Every row gives one point. Before rounding, the points of a table are all equally far from one centre. They may lie mostly on one side of it. Where is the centre, to within rounding?

Points (8 x 2):
[[ -6 -36]
 [-34 -32]
 [ 30 -17]
 [ 28 -19]
 [-23 -35]
 [-68   3]
 [-27 -34]
 [ 16 -28]]
Centre: [-13  22]

Points, 10 rows:
[[ 41   9 -32 -46]
 [ 22   0  15 -44]
 [ 39 -19 -50 -35]
 [ 40 -17 -13 -42]
 [ 47   1 -23 -39]
 [ 32 -12 -18 -54]
 [ 44  -3   9  -7]
 [ 33 -24 -21 -48]
 [ 51   0 -40   7]
 [ 15 -30  22  -7]]
Centre: [ -5   1 -25  -9]

Points:
[[ -6 -20   9  36 -18 -25 -74 -15]
 [  9  24 -27  33 -13 -39 -60 -16]
 [  5 -11  -1  44   8 -50 -51 -49]
 [ -2   7 -26  17  -5 -54 -54 -32]
 [-17 -23  19   7   4  21 -59 -23]
 [-11   4   3  38  15 -29 -70   7]
 [-18 -11  19  21 -12  29 -51 -36]
 [  9 -29  18  21 -21   5 -64 -38]
 [ -7 -10  28  10  36 -14 -60 -12]
 [  9  32 -13  42 -14 -45 -49 -26]
 [  3  16 -21  47 -16 -26 -66 -22]
 [  3 -20 -20   9  -5 -39 -65 -35]
 [ 11  14 -38 -16   3 -38 -37 -20]
 [ 14 -16  -5  31   6  30 -65 -28]
 [-24  10  12   8 -29 -48 -35 -31]]
Centre: [  7  -6  -2  25   1 -11 -15 -13]

Points, 15 rows:
[[  2  21  41  31  28 -28  -1 -18 -15  67  37]
 [-11   0 -12  -2  30 -10 -21 -53 -34  17  -9]
 [ 25  -3  45  10  25  -3 -22  -7  20  78  23]
 [ -3 -39  37  15  25  45 -23  -7   3  36  26]
 [-11  14  33   6  -4  45 -30 -15  35  36  -9]
 [  2   0  72  21   8   4  10 -19 -17  44  55]
 [ 19 -10  40  16  45   2  -9 -31  61  20  25]
 [-21  -6  65  44   1  -6 -21 -25  38  54   3]
 [ 26   7  62   6  -7  15 -40 -31   6  46  13]
 [ 13   9  20  51  11  39 -16  -1  27  25  45]
 [ 25   5   9 -30   5 -18 -19 -55  23  45  56]
 [ 12  -5  30  60  15   2 -45 -21  16  36  40]
 [ 15  18  40 -26   0  30 -25 -58  12  44  25]
 [ 14  12  60  24  19   9 -29 -45  43  37  30]
 [  2  13  50  -1 -23   1 -27 -54  20  36  60]]
Centre: [  2 -10  12  18  -4   0  12 -36  10  33  15]

Points, 19 rows:
[[-35  -3  10  28  65  10  45 -15  39 -17  18   7  44 -36]
 [-59 -13   6   3   5   9  49 -54  17  -6  -9   4  38 -18]
 [-13  -2  -6  51  63  23  -8 -26  45  -5 -48 -57  -1 -20]
 [-31 -18  -8  17  33  -5  12   5  87 -31  10 -50   0  -2]
 [-50   1 -19  14  33   5   1 -32   6 -44  10 -45  -6 -49]
 [-11 -18 -16  -5  69   8  12 -51  36 -40  10  -9  11 -28]
 [-41  11  47  35  37 -22  17 -14  61 -20  -8   8  23 -68]
 [-18 -23 -12  21  47   0  -1 -76  11 -26  10 -11 -14   5]
 [-58  29  37  36  29  38  27  -1 -13  -8  14 -26 -23   5]
 [  5  32 -18  40  49 -16  -5 -16 -12  -8   0 -12   5  15]
 [-31  -7  11  28  31   5  33 -38  73  18  21 -56  27 -31]
 [ -3 -33  18  14  40  37  27 -77  42  17 -31 -11  22 -49]
 [-46  -1 -30  14  55  17  20 -27  41 -19   4   8  13 -18]
 [ -7   5   2  33  65 -25  38 -36  28 -30 -18 -19  10  -2]
 [-14  -5   1  -2  79  -8   2  12 -15 -34  -1  -3  17 -14]
 [-10  -8 -10  43  44  23   5 -37  16 -11   1  49   2 -57]
 [-28  15 -11  22  35   1  30 -28  62 -55   6 -34   6 -37]
 [-17  -1 -32   2  42  28  40 -29  15 -13  -9 -21  -8 -51]
 [-38 -42  37  14  78  39   3 -31  38 -26   6 -45 -20 -16]]
Centre: [ -1 -13  34  20   5  22  -8 -10  24 -12  -2 -15  14 -16]

Points, 24 rows:
[[ 37  56 -20 -22  69   2   0   2  49  27 -22 -25  41  -2  -4  16  34 -24
  -30 -51]
 [  3  49   7  -1  81  36  -8 -19  58  39   9  -3 -22  27  23 -16  25   7
   23 -15]
 [-16  37 -22  29  74  28  23  -2  51   6   5  -8   6  53 -29   0  23 -13
   46 -10]
 [ 21   1   4 -10  24  54  -3 -47  50  39 -18 -14  24  11   2 -47  30 -11
  -31 -46]
 [-19  63 -54   8  73  20   5 -31  26  32 -15 -24   6   9  -7  -9  25   6
   15 -47]
 [ 11  41 -23  -1  40  17   1  -9  50  22   8 -61   3  44   2 -37  46  16
  -28 -17]
 [  7  60   0   9  69  38  -1  -9  -2  46  -3  -6   0  40  -1  10  49 -18
   48  -6]
 [-23  40 -28  -1  10  13   8 -43  28  16  10  -6 -23  57  -1 -36  24  32
    5  13]
 [  2  28  -3  -9  44  32  -7 -28  39   8 -35 -18  30  40 -39 -16  70  33
   38  -5]
 [ 29  70 -20  -6  68   5  -2  -6  28  22   4   3   1  36 -38 -21   6  21
    1 -47]
 [  1   9 -24  10   2  26 -24 -19  11  71   6  11  -3  10 -41 -27  47  -3
    8 -30]
 [ 18  28  14  28  44  33  -8 -19  38  42  31 -21  11  13 -17   1  51  16
    5 -41]
 [ 13  50 -37   3  18  -7  21   1  45  17 -32 -31  28  44  -1 -43  38  40
  -10 -15]
 [ -3  44   5   2  74   5   5 -38  30  32 -19  27  14  42 -25 -20  65 -18
   30 -10]
 [ 24  73  -4   2  33   8   9 -20  63  35  17  -8   1  52 -18   5   2  14
   25 -26]
 [  3  13 -27   2  67 -20  24  -3  31  28  29 -26 -27  15   1 -35  40  11
    9 -41]
 [ -2  17  11 -11  43  -6  -3  -9  65  12  37  19  21  34  -1 -30  24 -30
   58 -39]
 [  0  29 -36 -53  30  31  16 -13  65  20 -34  19  14  27 -27 -58 -11 -38
    5 -26]
 [ -1   1 -43  29  38   4   0 -37  64  42  14 -38  29  24  -4 -15  23 -41
    8 -15]
 [ 15  19  -5 -16  69 -10   0 -22  64  37  -9  19  -3  11  -6  -8  82  -6
   -6 -47]
 [ -3  35 -36   7  92  -8  -9   3  36  29  -4  -6  22   8 -17 -10  40  30
    4 -10]
 [ 28  30 -20   6  29 -35   4  27  62  48 -14  -4   4  32 -26 -41  44 -21
   28 -10]
 [ 24  36 -10 -10  63  15  10  11  32  29 -25 -35  -5  55  18 -25  85 -29
   -1 -35]
 [ -6  11   2 -20  49  41   7 -19  24   7  41   0  24  14 -21 -13  80  -1
   40  -7]]
Centre: [ 11  17 -16 -14  22  15   1  -5  25   2 -17  -1   3  17   2  -1  23 -17
   9 -17]

Points, 28 rows:
[[ 47 -23  14 -21  18  18 -47   2  25   2 -27  59 -17 -22  10 -23  -2  43
   33 -10  29  52  61 -12]
 [ 23 -11  63 -15   4  31 -40  -2   9  -5 -20  68 -47 -28  30  35  12   0
   20 -45  10  40  26   1]
 [ 34   7  25 -36   9 -17 -33  17  -9 -11 -34  72 -32   0  -8   0  35  31
   30 -60  55  45  49 -18]
 [ 19 -36  35  -2  -4  -3 -41   0  11   6  -5  49 -16  -3  19  42  51  18
   28 -49  35   9  42  -9]
 [  5  16  16  -6   0  23 -51  15  -7 -23   2  42 -60 -27  39   3  24  22
   17 -54  23  48  46 -24]
 [ 24   5  20 -34  15  17 -78   1  19   1   0  38 -32 -13  15 -13  33  21
    4 -41  35  42  74  -7]
 [ 20  -9  13 -20 -16  20 -52   3  36 -14 -19  43 -23  41  11  14  20  19
   22 -28  31  47  42 -11]
 [ 47  14  43 -16   1  16 -21 -14 -10  19  12  37 -32   4  51  13  11  -4
   38 -34  10  54  39 -31]
 [ 28  12  45   3 -10 -13 -55 -27  23  17  -3  50 -26  -1  19 -20  16  19
   26 -35  35  49  58   2]
 [ 22   2  42   1 -13   2 -73 -13  22   5 -40  48 -23  -8  26  -2  26  41
   12 -43  41   6  41 -12]
 [ 30  12  42  -1 -10 -14 -32   7  -8  -8 -17  62 -14 -22  20 -19  17   8
   44 -51  36  21  72 -24]
 [-16  15  36  -6   1  18 -39 -20   6  -2  -4  55 -47  -2  38  29  19  32
   70 -13   2  39  13  -4]
 [ 11  26  17   5   0   5 -50   3  13   1  -5  39 -27  18  27  13  24   5
   25 -31  41  49  58  -8]
 [ 27  -8  33 -39  -6 -26 -56   3  36   4 -14  53 -58 -24  26   3  24  11
   11 -30  33  51  70  -1]
 [ 28  -3  61  -2   6  14 -59 -10  -2 -32 -20  40 -20   2  54  19  11  12
   45  -4  26  14  31  -2]
 [  5  -2   3  -2  -9   0 -57 -46  30  -2 -22  42 -29 -17  18  23   6  -1
   29 -34  18  29  14 -12]
 [  9   9  41 -26  -3  -4 -49   8  22  -6 -18  73 -46  -9  -7   4  32   2
   47 -35   3  62  57 -17]
 [ 33   4  31  -8  -2  33 -60  15  28 -10 -31  27 -41  16  -5  -6  23  25
   55 -22  24  34  64  -2]
 [ 24  35  36  -8  17  15 -57  -2  11 -11 -11  43 -22   4  26   4  52  29
   41 -21  13  54  63  -8]
 [ 44 -16  35 -22  27   4 -34   1   3 -23  -3  39 -31 -22  21  26  -8  55
   49 -52  27  25  18  -5]
 [ 18  24  47 -15  -4  -1 -67   8   5 -10 -18  50 -19  -8  28  38  20  23
   24 -39  18  40  45 -19]
 [ 13   8  64 -31   4  19 -64  -5  -1   9  -3  47 -13  -1  23  36  32  33
   35 -32  30  27  52 -17]
 [ 18  10  24 -30  11 -26 -56  -4   8  -2 -30  54 -26  -2  16  18  55  50
   31 -39  26  64  56  10]
 [ 20   7  43 -10  -8  21 -13   8   6 -27  -8  56 -36  35  39  -4  13   7
   51 -57  26  47  26  18]
 [ 33   7  45 -12  22 -26 -67  -8  28 -14   8  68 -28 -11   1   6  37  22
   33 -30  19  37  35   2]
 [ 29  27  27 -24  -9  25 -44  23  15 -17 -34  65 -33  12  25 -25  39  20
   44 -49  57  33  47  -1]
 [ -7   8  71   8  -3 -16 -20  12  42 -18 -19  55 -28  -9   2   3  41   3
   13 -47  37  27  18   2]
 [ 29 -23  56   8  27   2 -40   9  15  18 -27  41 -34 -13  25  22   1 -12
    9  -6  15  60  22  12]]
Centre: [ 15  -2  24 -44 -11   1 -16   9 -12   4 -17  24 -26 -18  10 -21  33  18
  19  -8   8  18   9  11]

Points:
[[ 32  16  -3  17  13 -38  28 -20  66   0  11 -19   9 -52 -27  10  22  -4
   10  -2  65 -38  53  17]
 [ 13  35  -3  60  21  -1  28 -10  57   9  -3 -20   6 -35 -10   5  40   1
   21   9  21 -48  25  -1]
 [ 15  31  13  20   8 -33  43 -14  53 -16  -2 -43  30 -39 -25 -11  31  -7
   24  -5  27 -65  45 -13]
 [ 25  23 -37  27  -9 -34  23 -22  40 -15   0  -7  45 -40 -10  -1  -4 -15
   37  14  32 -56  37   0]
 [ 40  55  15  14 -12 -32  13 -16  73 -21  -4  -9  -1 -31  -4  -5  23 -15
   20  -5  48 -53  45   3]
 [ 11  77  -4   1  26 -27  43 -25  56 -39  -2 -17 -14 -36 -18   0   6 -20
    4  -5  45 -16  67  -6]
 [ 27  17  20  18  13 -28  22 -41  83  29  20 -19  -1 -21 -30  -6  36   6
   -9  -1  19 -50  33  -4]
 [ 28  47   1  12 -31 -21  31 -21  95   1   0 -23 -11 -33 -11   1  15  -8
   21  -1  23 -51  32  -1]
 [ 16  18  16  36  44  -6  40 -33  52  -3   6  -5  10 -28 -17  11   6  -1
    4   6  16 -69  35  14]
 [ 34  31  25  23  20 -37  26 -29  61 -24  -5 -35   5 -12  -4  10  31 -32
   15 -12  44 -41  52  -4]
 [ 36  30   3  13  25 -12  33 -26  64  15  17  -4  11 -23   3   9  40  -6
   27   6  53 -52  58   0]
 [ 31  67  20  15   3 -25  34 -63  30 -22  -2 -23  12 -41   4  16  33 -35
    8  -5  58 -34  31   5]
 [  7  47  -8  -1   6   2  15 -46  59  -3  21   9  17 -17  -9   3  55 -17
   31  23  35 -28  38  22]
 [ 24  21  24  21  29  -7  39 -31  67   8  -4 -30   0 -37   9 -10  24 -11
   28   1  34 -47  70 -16]
 [ 15  50  -2  23   6   4  19 -37  57 -23   0 -13  21 -23 -25   0  37 -17
    5   9  59 -57  46  13]
 [ 20  22  -8  42   6 -19  51 -30  44 -16  25 -34   4 -37 -26 -16  23   7
    2  -2  51 -32  60   3]
 [ 28  16 -20 -10  16 -27  -5 -43  73  -7  16 -20  13 -27 -18   4  13   6
   24  11  44 -37  65  12]
 [ 16  18  22   6  12 -22  11  -8  80 -10   8 -17  29 -31   0  11  45 -19
    2  12  45 -37  77 -17]
 [ 54  43  28  26  13 -15  24 -25  75 -13  21  13  22 -34  -9  -3  25 -15
   23  15  37 -38  44  -4]
 [ 41  27 -13  27   3 -33  42 -19  68 -15  14 -15 -11 -37   0   2  10  -7
   37  26  16 -41  59 -11]
 [ 24  28  10   8   7 -21  32 -26  94 -31   2  12   9 -28 -20  10  44  -6
   20   0  20 -58  64  -7]
 [ 12  26  16  14  -3 -37  31 -24  78   8  -2  17  -6  -8 -32   3  -1  -6
   19   3  59 -25  52 -21]
 [ 34  33  31  30  20 -19  18 -36  73   3  -4   0  10 -28 -31  16  15  -2
   12 -13  43 -58  51   8]
 [ 32  22  32  27  14 -11  39 -49  74 -18 -18 -17  27 -38 -15   8  44  -5
   10  23  47 -45  31 -20]
 [  9  44  11  47  -5 -39  41 -21  57  -7   0  -3  18 -33 -16  -7  29 -19
   14 -11  25 -64  39   1]
 [ 41  49   7  -8 -28 -13  27 -75  44 -21  14  -8  33  -7 -11  -2  -3  -8
   12  20  14 -49  54  10]
 [ 36  62  28   9   7  18  28 -35  73 -10   9 -24  24 -29 -25  24  37 -26
   17  17  26 -36  54  -1]
 [ 30  -5  -8  45   4 -25  50 -22  60   3 -11 -20  -1 -35   3  -6  16 -15
  -19  18  24 -55  29  14]
 [ 31  25  -8  12  18 -14  21 -40  69 -28  12 -26 -18 -39   0  33  23  15
    9  -7  43 -55  25   8]
 [ 42  23   9  20  17  -9  57 -26  79 -34  -5 -15   3 -52  -3  19  17 -11
   14  14  45 -48  38  -5]]
Centre: [ 26  22  -5  -8  -3  -6  25 -29  28  -4 -13   2  14 -38 -11  11  19  -5
 -10 -12   5  -9  37 -20]
